Rows are points. To make a cloud, some directions were put in groups of two or more. Within a group, all points are equally far from the middle, so they leave a hole (a ring in 2 directions, a hollow ball in 3). The other directions are filled evenly. Then the cloud was stretched, turned, moved and blurred a little. How many holes are there, and how many directions does each take, smallest first?
In the rows, zero is written as 128.

Cloud (22 x 3):
[[ 80 104  97]
 [128 100 130]
 [130 166 156]
 [133 167 106]
 [ 76 139  88]
 [124 125  81]
 [111 176 119]
 [134 173 127]
 [ 61 130 100]
 [103 111  83]
 [ 87 109 152]
 [101 110  84]
 [119 128  79]
 [ 77 165 143]
 [ 60 135 105]
 [ 72 155 103]
 [130 109  92]
 [ 87 165 155]
 [134 102 120]
 [ 70 128 154]
 [ 82 166 110]
 [ 63 143 102]]
Holes: 1 (3)

Cloud (26 x 4):
[[ 78 126 145 109]
 [138  79 126 161]
 [ 84 147 147 122]
 [132 166 141 166]
 [137  90 149 166]
 [136  95 104 105]
 [201 120 155 136]
 [110 126 194 100]
 [122 168 117 155]
 [133  88 164  99]
 [181  94 115 122]
 [188 124 147 175]
 [152 153 196 104]
 [148  82 157 116]
 [186 137 163 165]
 [161 191 155 113]
 [101 166 128 121]
 [167 102 119  96]
 [131 141 180  69]
 [151  98 123  91]
 [159 158  90 120]
 [ 98 141 181 126]
 [173 138 120 190]
 [130 101 171 152]
 [142 139 175 162]
 [159 163 178  82]]
Holes: 1 (4)

Cloud (78 x 8):
[[185  63 116 130 106 104 157 114]
 [157  84 174 130 185  83 155 160]
 [180 147 128 128  83  84 131 173]
 [126 159  63 115  74 121 129 115]
 [113 134 134 116  83 180 157  94]
 [145 129 184 142 125 123  75  95]
 [164 108 166 111 170  60  94 155]
 [128 101 156 147  76  52 164 101]
 [140  77 193 103 128  84 154  89]
 [164  85 168 128 121 157 187 103]
 [ 76 126 178 148  93 107 127 136]
 [113  58 129 169 126 104 112 100]
 [101 146 131 147 128  48 110 136]
 [158 126  92 163 121 109  67 155]
 [139 133 132 122 165 152 105 159]
 [167 164 190 120 103 115 171 127]
 [107 112 112 113 140  98 191  99]
 [123  82  98 141 177 124 142 129]
 [160 133  97  93 152 154 138 131]
 [147 130  63 147 111  93 157 155]
 [147 110 169  86 154 104 173  86]
 [ 98  87 157 147 151  83  79 110]
 [171 166 110 163 127 115 101 113]
 [161 146 119 142  50 148  99 108]
 [149  92 207 133 144 125 129 168]
 [127 129 135 136 110  37 132 158]
 [136  73  73 108 143  78 104 152]
 [127  97 166  80  83 134 146 148]
 [141  99 134 109 152  45  82 155]
 [147 117  96 164 125  70 170 152]
 [123 123 116  83 113 163  92 134]
 [118 165 115 125  53 136  99 118]
 [116  97 129 143 110  89  52 152]
 [127 143 117 112  90  54 137  91]
 [182 108 193 143 123 143 111 108]
 [101  90 165 131 139 143 139  78]
 [179 165 144 146 126  84 154  84]
 [163 102 181 111  84 107 131  74]
 [101 129 157 150  94  82  75  99]
 [148 155 125 165 137  87 134  73]
 [160  77 163 148 132 161 170 131]
 [146  68 113 116 161  96 180 115]
 [ 82 137 104 134  99  97 104 166]
 [179 106 151  90 104 154 157 155]
 [138 129 104 110 111  77 114  65]
 [145  97 155 188  90  75 143 163]
 [128 148  91 153 117 149 163 102]
 [133  84 135 121 173  93 188 110]
 [113 169 144 133  72 113  85 106]
 [115 123  85 159  59 146 151 107]
 [112  76 128 173 112  82  77 143]
 [ 95  96 145 114 151 107 108  79]
 [124 109 142 134 129 157 106 186]
 [122  98 207  97 111 127 120 120]
 [175  59 117 128 151 100 166 143]
 [150 151  93 144 142 134 160 140]
 [163 110 187  73 119 103 127 123]
 [158 141 112 143  69 148 101  80]
 [110  70 131 137  80  95  89 122]
 [ 96  86 142 150 131  75  73 114]
 [142  83  72 156 145  88 109 116]
 [181  79 162 128 116 105 102 179]
 [170 140 154  84 147  90  97 108]
 [191  77 159 144 130  95 113 172]
 [169 144 169 130  84 158 188 115]
 [182  73 133 117 108 154 154 147]
 [168 124 114 135 138  55  82 167]
 [158 148  95 139 104  92 164  72]
 [137  72 177 147 139 130 128 183]
 [141 147 141 189 104 134 133  85]
 [ 89 141 154 165 102  93  97 149]
 [149 113 153 163 101  65 151 179]
 [144  73 191 165 152 127 128 115]
 [135  66 176 121 111  57 131 110]
 [ 95 150 126  86 127 107 114 155]
 [142 162 107 161 102 153 117 151]
 [140  94 109 145 171 148 126 123]
 [ 76 134 155 147  78 112 138  92]]
Holes: 3 (2, 2, 4)

Cloud (90 x 9):
[[158 134 125 149 167 185  64 146 134]
 [ 96 120 155 141 204 131  66 161 118]
 [110  51 126  85 105 143 120 107  78]
 [182 131 138  60 159 124 154 150  96]
 [113 116 143 107  78 114 127 176  63]
 [105  72 152 123 120 165  61 128 136]
 [ 68 154 151 143 146 107 136 173 172]
 [149 153 120 116 172 133 185 135 129]
 [ 93  69  96 112 146 112 152 128 137]
 [141 127 117  54  96 128 116 132 102]
 [137 149  91 109 143 139  97 135 196]
 [129 117 193 153 115 152 120 171 153]
 [127 119 145  91 147 139 118  61 159]
 [151  65 113 152 120 145  94 148 137]
 [132  82 149 104 115 184 116 198 100]
 [158 127 151 137 122 177 172 148 130]
 [129  98 148  68 147 130 135 163  55]
 [111 118 147 173 162  78 104 152 126]
 [125 186 141 122 152 176  63 166 165]
 [120 106 186 101 124 122 122 156 172]
 [168  91 145  78 156 128 122 169 116]
 [ 63 138 143 158 130  68 108 137 149]
 [159  67 152 146 110 177 115 159 145]
 [111  68 103  78  76 116 106 112 138]
 [ 85 124 160 134 142  59 139 117 143]
 [102 120 167 121 135 151 141 202 149]
 [150  85  93  61  82 178 132 112 142]
 [115 147 159 161 140 151  47 127 179]
 [183  69 146  87 112 131 143 143 105]
 [143  64  75  61  97 162 134 136  90]
 [177 147  99 114 135 123 144 168  93]
 [201  95 137  85 131 160 149 129  96]
 [152 167 120  98 131 180 119 117 173]
 [ 60 128 136 100 125 102  81 133 108]
 [ 73 139 142  82 102 115 166 144 101]
 [ 64 108  95  83 115 158 142 124 103]
 [ 83 127  95  72 171 148  89 161 153]
 [124  99 163 154  89 137  97 203 150]
 [ 80 104  99 132 176 118 107 159 130]
 [191  95 112  84 159 158  95 131 115]
 [145 117 156  90 159 112 188 107 113]
 [ 60 120 125 108 135 170  95 171 199]
 [148 102 113  80 102 129 202 135  72]
 [123 129 181 170 166 142  99 145 102]
 [107 153 167  90 116 149 168 121 142]
 [169 135 101  73 171 161 115 186  81]
 [ 83 108 133 112  85 193  92 151 131]
 [ 82 202 162 149 157 133 120 131 150]
 [141 128 134  93 179 203 113 139 163]
 [ 75 115 183 126  86 134 119 108 129]
 [ 42  87 130 143  96 133  95 115 132]
 [126 137 128 153 175 162 157 137 156]
 [ 82 152 129  82 106 113 153 136  93]
 [117 133 142 102 165  95 179 110  72]
 [115 168 127 138 158 125  59 179 197]
 [107 104 109 100 122 155 157  68 107]
 [185  99 155 129  99 129 121 150 113]
 [134 169 139 156 162 138 168 142 124]
 [119 123 178 164  93 127  89 144 152]
 [143 171 149  79 148 184 111 104 139]
 [145 136 160 113 106 168 117  99 167]
 [163 115 128  62  80 142 155 174  88]
 [146 136 128  95 216 164 122 128 164]
 [118  83 159 172 146 105 142 117 153]
 [134  93 148  79  57 130 139 113 108]
 [ 70 145 128 129 101  96 119 168 100]
 [105 154 174 123 198 145 141 162 121]
 [131 113 152 119  81 179  95 116 150]
 [151 141 136 162 184 165 128  88 152]
 [182 164 106 120 165 127 158 122  77]
 [100 143 156 110 168  99  96 205 122]
 [ 79 124 138 113 147 197 111 145 136]
 [146  54 101 147 101 159  99 138 150]
 [ 86 111 159 159 116 165  75 111 170]
 [131 114 126  87  87 132  99 213 128]
 [156 174 111 104 135 180  91 113 117]
 [ 96 131 113  98 148  85  71 150 160]
 [ 72 136 122 153  83 140  99 180 158]
 [133 114 147 126 139 190 117 189 110]
 [107 150 118 134 122 132 145  89 184]
 [144 127 176 131 115 146  98 164 181]
 [134 125 132  96 102 131 143 181  47]
 [134 152 125 102 117 175  65 178 152]
 [129 128 167  79 129 148 115 132 179]
 [145 124 113  79 146 123 134 203 102]
 [130 162 142  62 141 111 167 122 110]
 [107 117 199 104 108 147 142 160 120]
 [137 127 118 118 102 152 148 212 142]
 [109 107  85 132 128 160 126 116 203]
 [112 109  95 143 119 119  69 115 158]]
Holes: 2 (2, 6)

Cloud (98 x 9):
[[ 46 150  97 117 117 186 133 179 110]
 [113  90 154  56 127  87 133 158 100]
 [111 135 155 126 148  52 155 131 123]
 [180  92 132  70  85 163 132 113 157]
 [206 139 114  64 150 137 118 167 112]
 [ 95 146 115 155  76 157  83 156 129]
 [129  48 143 130  96  93 151 179  92]
 [ 94 101 135 109 116 195 141 143 108]
 [127 141 119 169 132  82 171 126 128]
 [ 71  94  97  92  86 122 179 176 123]
 [ 70 142 106 133 127  98 155 163 166]
 [ 65  92 150  78  85 134 182 173  97]
 [109  58  94 143  64 158 118 142 104]
 [138  61 124 118  76 103 173 185 119]
 [118 183 114 107  60 118 131 147 132]
 [188 117 144 107  89  92 141 122 167]
 [ 94 127  47 116  82 149 104 175 103]
 [175 126 126 165 106  73  99  94 144]
 [ 99 114 135  99  93 168 109 185 110]
 [102 139 126 173 109  69  58 118 119]
 [120 158 120 110 108 115 143 108 117]
 [ 80  83  97 153 117  90 142 198 106]
 [114  59 140 109 105 132 121 143 153]
 [179 141 178  96 136  84 125 150 112]
 [ 57  85 148 127  79 130 175 181 117]
 [140  72 153 194 144  96 180 120 119]
 [139 132 145 105 167 126 205 117 101]
 [ 74  97  95  82 125 137 133 199  83]
 [106  82  98 158 156 114  94  96 119]
 [159  86 122 171 106 127 113 153 153]
 [135 105 123 129  71  65 110 116 133]
 [138  70  91  92  75 158 137 118 169]
 [123 106  95 176 115 147 139 167 100]
 [ 79 123 117 188 113 150 126 135 157]
 [117 125 176 176 110 100 175 142 132]
 [124 124  95 114  78 132 134 200 118]
 [113 172 138  95  80 112 105 152 123]
 [123  63 102 171  81 159 109 144  92]
 [112 119  94  99 104  87 102 140 105]
 [129 113 135 116 105  71 102 101 162]
 [155 110 183 120 165 137 149 161  81]
 [ 96  98 138 117 103 151 176 133  93]
 [144 124  84  62 134 141 112 112 141]
 [141 176 103  82 137 141  75 148  90]
 [119 108 183  75 142  71 147 110 179]
 [112 128 103 119 126 153 104 152 163]
 [ 62 157  79  83 144 160 111 149 118]
 [101 102 144  98 152 182 158 173  98]
 [160 168 108  64  87 149 120 132 136]
 [118  68 123  79 114 122  61 121 125]
 [106 142 163 107 159 117 142 163 176]
 [157  85 128 108  96  71 173 150  76]
 [177 150 168 100 129 114 154 149 139]
 [ 99  74  95 133 107 173 122 131  92]
 [196 117 181  90 112  91 162 136 133]
 [107  98 119 102 116 142 197 103 123]
 [108  95  96 125  89  83 152 131 117]
 [130 175 132  89 109 142 111 177 107]
 [151 159 132  41 130 141 137 158 140]
 [161  98  74 110  90 165  81 161 125]
 [184 120  94  80  92 121 113 104 108]
 [181 119  88 124  82  94 135 103 168]
 [164  73 146 100  80 114 178 139  95]
 [161 147 103 155  85 100 100 150 135]
 [139  85  58 127  94 157 160 110 114]
 [ 67 113 108 139 181 140 111 147 142]
 [ 91 112 104 113 174 156 148 138 109]
 [ 98 145 159 125  67 135 136 143 142]
 [141  88  78  45 110 190 146 114 145]
 [ 70  88 155 137 160 149 128 155 107]
 [135 146  82 136 130 169 132 146  76]
 [126 129  78 134 144 132 128 113 140]
 [104  72  88 178  84 162 116 149 126]
 [ 53 147 140 126 122 113  99  83 156]
 [ 94 153 107 119 150 180  69 179  66]
 [101 120 104  62 121 127 117 214  96]
 [108 181 139 103 130 166 136 153 113]
 [105  68 150  98 128 135 166 145 103]
 [102  64 171 135 103  94 166 124 144]
 [152  92 144 154  70 126 122 115 111]
 [110 133 163 125 124 121  86 148 157]
 [ 86 126 157 139 146 139 165  85 148]
 [114  98 149  90 105  99 101 100 184]
 [107 160 130 119 132 107  66 122 151]
 [163 130 111 128 109  94 156  88 141]
 [ 97 108  95 132 117 152 201 136 111]
 [161 109 177 136 104  76 166 114 126]
 [ 69 148 152 143 148 143 115 132 113]
 [124  62 144 158  50 107 156 113 174]
 [119 137  96  82 143 150 186 166 132]
 [135  74 103 127 134  95 149 179 129]
 [ 81 133 135 108 175 179 168 156 114]
 [ 82 135 122 175 109 134 126 162  79]
 [138 123 131  95  65  73 172 129 145]
 [ 77 105 120 131 143 180  89 159  72]
 [142  90  83  73  71 175 180 138 153]
 [ 69  89 106 117 163 110 101 121 125]
 [ 90 164  77 125 122 188 106 138 122]]
Holes: 1 (4)
